Every row gives one point. Examples show where two turns around zero, p and q, send a point. Write where each new point lands after one turn and then the other. Backwards means that the second turn is done in reverse. Each puzzle has new turns, and all numbers are rounded.
(in the rows, 128 means zero)

Turn p:
[139  94] => [104 155]
[148 140] => [115 109]
[ 96 150] => [166 121]
Turn q:
[144 155] => [139 157]
[118 110] => [121 109]
[150  94] => [155  98]
[100 153] => [ 96 148]
Where do these land?
q, then p: [107 139] => [152 131]
q, then p: [ 89 113] => [152 162]
q, then p backwards: [145 127] => [112 133]
p, then q: [171 133] => [ 95 100]

Turn p:
[112 165  94] => [165  91 120]
[115 104 115] => [146 151 135]
[134 143 162] => [ 95 112 139]
[150  99 141] => [106 159 119]
Turn q:
[114 115 140] => [144 142 135]
[ 99 142 135] => [157 124 113]
[137 131  75] => [ 90 134  91]
[161 124 162] => [122 112 172]
Where do these land?
p, then q backwards: [126 111 141] => [135 108 126]
p, then q: [112 141 128] => [127 136 147]
q, then p: [170 132 157] => [100 150 165]
p, then q: [ 96 128 127] => [130 119 159]
q, then p: [ 95 123  79] => [175 103 102]
p, then q: [170 132 136] => [131 145  89]

Turn p:
[105 184  82 100] => [ 59 143  97 152]
[148 108 138 156] => [156 105 131 108]
[134 117 166 141] => [151 115 161 124]
[141 118 130 113] => [144 132 122 142]
[112 113 124 130] => [131 145 130 113]
Turn q:
[159 138 132 131] => [133 133  99 142]
[136 106 140 134] => [122 103 119 128]
[125  92 139 146] => [109  93 125 115]
[ 98 105 127 141] => [108 112 150 107]
[123 157 180 113] => [126 127 146 187]
[102 161 104 129] => [125 170 150 119]
[152 138  74 102] => [173 159 107  99]
Where do these land?
p, then q backwards: [157 120 157 146] => [123 101 138  93]
p, then q: [ 82 113 127 105] => [125 166 144 163]
p, then q backwards: [143 108 111 116] => [157 136 118 119]
p, then q: [148 163 109 172] => [143  92 154  86]
q, then p: [110 136 136 101] => [143 104 148 133]

Turn p:
[144 107 146 173 120 117] => [153 141 125 123 167  98]
[ 94 184  72 116 148 161] => [ 54 145 151 102  92 156]
[131 180 154 165 125 112] => [144 181 107  89 126 127]
[146 119 112 114 113 117] => [140 129 148 153 126 136]
[101 108 151 123 122  82] => [156 120 112 139 100  86]
[145 106 122 106 151 147] => [112 103 119 154 144 146]
[110 119 142 115 116 166] => [127  89 132 102 129 141]
[139 121 101 104 137 117] => [116 128 138 163 118 137]
[143 109 152 137 122 133] => [151 117 119 127 152 125]
Turn q:
[145  92 165 100  96 118] => [130  86 124 113 181 125]
[ 90 136 153 127 155 139] => [126 142 105  88 107 113]
[162  86 138 142 152 133] => [ 84 101 119 149 136 103]
[ 69 120 117 148 135 129] => [139 180 117 113 126  97]
[142 134 119 139 152 150] => [101 129 136 134 102 129]
[127 166  89 101 113 100] => [183 128 152 147 110 148]
[170 106 118 111 121 144] => [107  95 160 143 141 128]
[138 154 110 120 105 131] => [143 131 151 135 126 158]
[109 159 144 163 124 108] => [139 158  88 130 122 152]
Where do these land?
q, then p: [133  87 138 113 127 136] => [125 119 103 151 115 102]
p, then q: [155 113 111 130 132 139] => [105 137 109 121 111 119]
q, then p backwards: [ 85 114 145 152 158 147] => [ 96 157 134 164 154 111]
p, then q: [156 131 115 152 131 121] => [124 131 110 126  95 139]
p, then q: [109  95 157 157 129 133] => [148  99 123 155 122  94]
p, then q: [111 177 118  87 115  81] => [137 148 148 126 168 194]
p, then q: [ 93 164 103  86 116  96] => [143 149 136 113 182 175]
p, then q backwards: [155 127 145 122 139 142] => [137 136 146 138 105 111]
p, then q backwards: [155 144 120 154 105 158] => [115 131 130 120  80 152]

Turn p:
[137 150 115 111 158 140 106 161] => [162  95 144 150 108 113 129 122]
[156 105 114 135 142 130 103  92] => [116 125  95 127 108 112 159 156]
[111 135 114 108 102 147  94 151] => [167 134 146 121 138 112 155 104]
[162 138  82  89 159 132 128 114] => [138  82 139 149 120 133 163 172]
[ 89 110 170 151 130 126 166 136] => [112 165 123 134 151 133  70 118]
[122 116 147 145 116  82 129 101] => [ 80 148 107 133 129 143 135 109]
[117  79 121 163 109  86 145  91] => [ 87 181  89 129 129 164 140 139]
[115 147 168 113 123 150 151 140] => [124 121 156 116 154 109  90 119]
[141 127 150 137 114 131 152 155] => [122 140 155 111 115 133  99 125]
[131 172  98 129 127 156 106 138] => [172  88 127 109 126 128 141 116]
Turn q:
[159  91 144 142 127  98 151 122] => [133 157  95 125 125 170 149 136]
[ 93 102 137 135 128 161 121 110] => [ 83 118 106 114 131 111 109 122]
[120 156 132 135 111 123 106 106] => [136 133 133 132 139 102 132  92]
[116  90  82 142 114  98 122 169] => [146 151  99 158  94 108 116 177]
[130 116 104 137 109 142  85 144] => [151 126 109 127 109 102  89 126]
[133 103 107 125 151  64 112 116] => [154 180 110 126 156 118 142 164]
[139 140 122 111 145 149 127 125] => [134 104 143 116 142 133 120 133]
[147 164 110  92 129 173 177  88] => [122  54 144 146 174 153 145 117]
[ 86 134 164 144 138 115 118 154] => [ 95 162 154 115  98 108 132 124]
[138 140 165  98 122 130 144 118] => [114 131 153 133 147 163 127 106]
[147 173 140 148 132 155 145 155] => [139  93 161 117  92 139 148 110]
Where do these land?
p, then q: [159 136 144 105 111 144 174 151] => [104 159 159 110 117 147  91 109]
p, then q: [114 131 109 141 130 134 161  88] => [129 100 140 112 120 115 106 168]
p, then q: [113 149 113  90 113 113 167 126] => [ 91 118 137  79 119 143 125 134]
p, then q: [112 130 163 112  93 154 109 175] => [143 164 150 114 170 149 147  90]
p, then q: [109 123 136 113 155 139  96 145] => [155 151 105 122 125 130 160 122]
q, then p: [149 101 144 125 109 142  56 146] => [129  95 124 115 118  97 197 107]
q, then p: [124 117 112 163 162 128 141  76] => [135 123 148 174 143 166 127 165]
p, then q: [145 154 139 140 125 137  88 136] => [132 146 102 156 158 143 128 125]
q, then p: [140 131 111 122 135 129 170  98] => [144 141 121 142 123 139  97 166]
q, then p: [105 118 151 135 140  89 105 128] => [122  87 140 131 145 142 124  96]
q, then p: [137 118  86 162 135  99 141 140] => [136 131 160 114  99 174 125 137]
